Each row is a point. Before rounding, the points of a table are all equally far from one centre. They may lie mostly on one side of it. Where is the centre, to within rounding?

Points, 8 rows:
[[ 34  -3   7]
 [ 44 -28   2]
 [ 49 -76 -32]
 [ 55 -45 -30]
 [ 43 -28   4]
 [ 55 -40 -59]
 [ -2 -92  36]
 [ 48 -53  -8]]
Centre: [-54 -41 -46]

Points (11 x 6):
[[  6 -30 -59 -21  61 -56]
 [ 40 -45 -69 -67  17 -71]
 [ 71 -62   6 -27  43 -21]
 [ 27 -70 -15 -32  28 -65]
 [ 41 -65  -1  24   3  19]
 [ 36 -51 -31 -89  72 -28]
 [ 34 -36  15 -25  79  -3]
 [ 27 -82 -21  13  18  28]
 [ 15 -69   2 -17  46 -45]
 [ 32 -20   6 -20  43 -68]
 [ 71 -43 -52 -62  51 -45]]
Centre: [ 17 -15 -29 -49   1   5]

Points:
[[-78   9  53  18  82 -55  18 -34   5]
 [-49  14  33   5  85 -52  21 -53   7]
 [  8 -13   2  21  29 -20 -43 -45  -4]
 [-28  63  41   3  78 -60  26 -14  33]
 [-90   8  58 -23  23  -4  25 -35 -29]
 [ -1  39  36  -3  82 -23  52 -11  28]
 [-81  15  42 -14  57 -71  28 -27   6]
 [-17  46  91  14  65  -1  50 -36  -9]
 [-33   9  34  13  95 -20  38 -25  36]
 [ -2  50  50  26  90  -5  20 -16  35]
 [-31  59  95  24  44 -20  58 -22  37]
 [-55  67  36 -29  62 -39   1  14  19]
 [-31  29  51  52  62 -62  56  -5  39]
 [-23  53  66  21  56 -72   3 -23 -45]]
Centre: [-27  16  50  16  18 -24   6  -8   7]

Points:
[[ 42 -34 -77  19 -31  59  45  82  11 -16 -12  35]
 [ 37 -29 -74  81   3  52  37  73 -13 -36   8  24]
 [ 64 -60 -47  37  10   6  63  34   5 -15 -38  -8]
 [ 37 -34 -82  54  13  50  69  54 -19 -16  10  32]
 [ 49  -3 -46  59  21  27  82  54  17 -31   6 -28]
 [ 12 -53 -69  39  -6 -27  63  20  11 -12 -33  17]
 [ 28 -38 -65  59  33  48  60  62 -19 -46  -7  33]
 [ 28 -65 -84  36   6  47  63  46   2 -16 -11  32]
 [ 25 -23 -45  47  12  47  69  69  -8 -51 -23  54]
 [ 37 -44 -93  30  14  35  63  54 -20 -15  33  -5]
 [ 54 -67 -40  53   0  44  78  24 -21  -9  -2  -4]
 [ 51 -13 -57  60  -4  12  76  13  12  -4  27  28]
 [ 17  -1 -92  45  31  10  54  95 -14 -21  16 -13]
 [-18 -45 -42  77  20  30  54 -12  10  28  39  -6]
 [ 34 -51 -59  78 -52  52  27  42  -3 -14   3  -1]
 [ 23  -2 -69  29 -15  44  83  70 -12 -38   9  29]
 [-10 -64 -80  49  30  21  59  66  27 -33 -14   7]
 [ -4 -27 -79  41  60  61  27  73 -23  -5  41 -21]
 [ 30  -9 -37  36  30  66  44 -18   3  -9  38   1]]
Centre: [  0 -24  -9  25   6  17  19  59  -2   9   9   8]

Points, 24 rows:
[[-51  18 -35 -32 -38 -29  29  60 -18  22  15 -28  50  32  75  10 -13  21]
 [-64  62 -15   0 -10  21  41   1 -45  66  25  -5  20  -5  49  23  33  -4]
 [-95  52 -23   0 -15 -34  42  24  -6  42   7  21  52   6  42  11  14  10]
 [-49  15 -38 -25 -45 -18  30  -4   5  51  38  45  58  27  66  -5  25  61]
 [-49  53 -40  10 -18 -25  14  48  -5  65  -2  -4  72  21  45  19   1  25]
 [-52  49  -6 -35 -56 -21  38  54  24  44   6  35  54  18  74  18   2  -4]
 [-70  43 -19  13 -22 -18  31  42 -14  50  13  24  44 -17  65   7   3  11]
 [-78  18 -20 -29 -24 -35  91 -18   7  47 -12  26  46  -5  40  32   8  35]
 [-67  18 -12 -16 -16 -14  16  51   9  43  12  32  29 -17  70  21  24  22]
 [-90  37 -16 -12 -29 -31  31  34  -3  37  18  38  37  18  46  24  11  17]
 [-63   7 -26   1 -46 -18  39  44  12  51   2  23  41  -6  72  44  31  20]
 [-61  29 -50 -17  -5 -32  33  39  -8  38   8  15  46 -10  23  28  54  21]
 [-61  58 -23 -25   7  22  58  30 -18  60 -22  32  45  15  63  15  44  10]
 [-54  23 -23 -10 -27 -20  31  20 -22  57  16   5  33  28  65  41  11  -9]
 [-63   9 -23   7   2  17  39  26 -21  27  -5  41  44 -14  62  25  38  19]
 [-66  27 -13  -1 -35  -4   6  28   4  34  23  40  56  10  52  37   0   0]
 [-79  30 -13 -12  -5 -45  46  50 -42  23  -3   4  20  23  39   2  22  29]
 [-36   9 -19  11 -31 -33  -7   9 -36  68  18  -4   0  -2  25  25  -1  28]
 [-21  26 -18  28 -33   5  68  36  31  57  -3  49  84  -6  53  10  33  35]
 [-58  18 -53 -26 -36  -8  64  20   6  69   0  13  40  -1  59  44  31  -3]
 [-41   9 -24  -5 -41 -11  22  37 -26  66  22  31  46  -2  32  39  17 -11]
 [-44  16 -33   5 -33 -14  51   4 -16  33  -6  31  58  15  85  27  22   4]
 [-54  21 -73 -17 -18 -10  43  13   1  51  21  15  49 -16  62  14  18  22]
 [-38  43  -8 -18 -49 -15  28  73 -17  49  27  -6  32  14  28  47  41 -14]]
Centre: [-29  27   2 -23 -59  28  42   9  10  26 -18 -19  31   9   9 -18  19  37]

Points (28 x 24):
[[-28 -39 -17   9 -12 -24  48   9  42   8  42  23   3 -56 -26 -34 -49 -22
  -23  -5  15  36  12  -8]
 [ 38 -68 -15   2 -20 -36  41  -5  35 -35  21 -24  -3 -65 -13 -26   1  -1
  -24   3  31  28  27  27]
 [ -4 -50 -41   6 -44 -46  15  -5  19  47  52 -26  22 -44 -34  16 -62   4
  -15 -19  10   6  31  -5]
 [ -2 -57 -32  26  -8 -26  11  20  10  -1  22  -3 -34 -62 -23 -25 -27  -2
   -4  -3  23 -39  23  -7]
 [-26 -30   7  21 -19 -60  25  11  -9   9  23  -6  15 -73 -28 -27 -24  -9
   -4  -5   6  12  58  -1]
 [-14 -41 -23  -2 -50 -28  29  18  21  -6  34  43 -11 -46 -23 -11 -38   9
    8 -19 -18  25  17  -5]
 [  7 -32 -30  30 -40 -59  37  19   7  -1  21  23  17 -77 -14 -30 -38 -10
  -11 -11  10   7  51  -2]
 [  5 -55 -35   9  -5 -40  28  -2   4   6  10  38 -28 -39 -40 -42  17  14
    1   1   5  11   3  -3]
 [  0 -33   7  16 -18 -19  26  28  14  38  23  29  -7 -71 -22 -18 -55  10
   -4  -7   8  12  15 -11]
 [-11 -85 -29  13 -45 -22  11  28  -8  17   1 -22  33 -51 -19 -25 -32  12
    5  -5  23   7  30   8]
 [ -6 -14  27  32 -23 -37  22   2  -5  40  26 -14  -4 -78   5 -35 -11  15
  -13 -31   9   8  24  -1]
 [-10 -35 -16   1 -66 -27  52  -7  -1 -22  11 -30 -18 -84 -32 -16 -23 -26
  -10 -19  -9  16  19   6]
 [  2 -33  10  15  -8 -43  23  18  42   3  28   6  -4 -36 -47 -63 -34  -9
   12 -15   9  10  -1   0]
 [  6 -20 -16  24 -26 -26  23  13   7   1  13  -7  -7 -47   2 -57 -21  -3
  -24   4 -23  56  37 -23]
 [  1 -53 -39  -4 -16 -38  17  -3  15 -21  45 -29  15 -95  -9  -1 -51   2
   -1 -35 -21  -5  30  -1]
 [ -3 -61 -27  26  -5 -31  39 -17  10  -7  37   4 -29 -35 -13  -5 -46  23
   -9 -14  15  15  -7  -2]
 [ -5 -41 -32   6 -52 -56  40 -23  14 -19  26  15  -6 -73 -11 -42  -9   4
  -17 -38 -18  18  11  -7]
 [  5 -41  -6  25 -23 -16  27  15  16  13  42  -8 -14 -50  -4  -9   1 -34
   21 -12  16  34  30 -10]
 [ 28 -69 -15   6 -14 -23  10  24 -22  26  33  -6  -2 -68 -13  -9 -17 -17
   15  -1  -4  31  23   3]
 [-13 -25 -30  18 -37  -3  51 -12  33   0  24   5  -1 -49 -29 -28 -34 -22
    7 -28  46  15  30 -36]
 [-27 -73 -40  13 -45 -20  36 -28 -21   6  26  14  13 -62 -31   1 -16   5
    9 -14  -2 -14  25   1]
 [  6 -35 -29  34 -15  -6  21  14  20   7  21  18 -29 -80 -32  -2  -8   2
    2 -13 -18  25  38  -5]
 [ 11 -55  14  37 -20 -17  28   9 -18  18  34  18  -8 -41 -51 -14 -26  -5
   -1  17   3   2  16 -13]
 [ -5 -46  -2   5  -8 -20  57  32 -23 -19  19   7   2 -72 -10 -30 -24   5
  -26 -31 -12  39   9 -29]
 [  4 -31 -33  17 -53 -28  43 -13  18   9  18  -6  21 -52 -66 -17 -27 -39
    1  -1   7  49  -9 -26]
 [-12 -24 -14  58 -23 -26  24  15  -3 -20  36  34 -17 -65 -18 -24 -21   2
  -18  -8 -12  31  12  16]
 [ -4 -36 -26  16 -43 -47  46  25  25  20  17 -22  -2 -44  -5 -51 -14 -12
    8  10  21  15  16  -1]
 [-11 -56 -65  12 -24 -64   9  32  28  24  20   1   4 -25 -27  -7 -16 -34
  -39 -27  33  33  16  17]]
Centre: [ 14   0 -29 -12 -14  -2  11  -1   0  -2  19  -8  35 -32 -27 -11  -7  -3
 -39 -21   7  -4   4  16]
